Each row is a point. The last column is the point's height on a tilted bowl or saddle (a function of degree 2), plus a little noise. Along how many of its main directions does it bend up, bend down or stay straight?

Points, 10 rows:
21	-3	-44
83	-26	-56
-52	-13	1
36	47	-12
6	-17	-37
10	-64	-2
-29	-34	-17
31	-9	-53
-45	-29	-9
62	3	-67
Directions: 1 up, 0 down, 1 straight

Points (15 x 4):
-4	3	-30	-7
-25	34	-3	-18
75	-1	-17	-66
-74	7	62	-65
-28	32	31	-34
67	-21	11	-34
12	95	9	-87
35	19	53	-5
0	-43	28	-20
29	-82	55	-11
-33	-20	23	-20
-27	33	18	-29
-41	20	-23	8
-11	-17	19	-16
-47	23	16	-25
Directions: 1 up, 2 down, 0 straight

Points (23 x 5):
13	-6	55	33	17
-6	28	27	-30	-11
-1	-68	-34	22	18
-63	-30	3	45	-7
6	-33	8	-33	-28
-38	30	0	-11	-27
18	40	6	-93	-53
21	-21	-9	-12	-9
-41	29	7	52	-13
45	4	-55	-78	-36
-33	-19	-29	0	-19
-18	4	29	-51	-34
17	95	-12	78	-95
23	-35	-51	12	14
2	35	7	-50	-27
-6	31	-17	-23	-24
-27	45	21	32	-5
11	54	-27	18	-32
31	20	68	13	8
27	12	3	6	-7
8	-21	0	-50	-38
-17	16	-18	-29	-28
53	30	10	-32	-28
Directions: 1 up, 2 down, 1 straight

Points:
-35	26	-10	-15	-7	-1	14
26	-11	-27	-44	-9	-25	14
-34	-2	-31	33	27	1	13
32	-8	2	52	-26	8	24
4	-14	25	12	-16	29	5
5	-83	-43	29	24	-60	-2
25	55	18	29	-40	-26	33
-49	-6	13	-72	-15	-44	70
-39	-48	-16	58	-30	17	63
-25	17	21	-10	-11	37	4
18	60	31	90	26	6	68
-13	16	-8	61	-16	72	58
-8	2	23	54	0	-15	13
7	-13	-62	30	22	4	15
-14	-23	-54	-27	-23	-34	46
-24	-14	-19	10	21	-5	-6
15	10	-49	27	-5	-18	23
48	28	-23	28	-63	-3	58
-30	26	27	49	-21	-42	48
-5	-3	24	27	46	-9	-8
-36	57	-44	-95	14	-1	66
-5	35	-5	11	0	11	-3
-1	-32	9	-12	11	-25	-11
-24	-23	14	-16	-60	73	83
60	13	6	-12	-14	21	-3
62	-6	-24	-2	19	-94	48
-18	-15	-29	17	38	-49	5
11	14	29	21	-5	-16	-1
-39	-55	-31	-37	24	24	16
37	11	-23	6	48	-80	35
10	-23	22	-20	35	44	-12
42	-13	-1	45	1	-56	14
-8	33	-10	15	-38	-56	50
2	46	42	-44	-31	13	10
25	-46	-6	73	18	1	15
-33	-15	20	-31	-46	11	48
-16	-46	44	-25	7	54	27
22	-17	-56	-21	-27	-33	41
12	71	-54	-5	-28	20	40
-14	6	46	65	1	-41	34
40	0	8	45	-58	67	75
-34	48	-32	22	-9	49	40
29	-67	-17	-51	11	-7	17
-11	-27	18	26	-48	-37	40
Directions: 5 up, 0 down, 1 straight
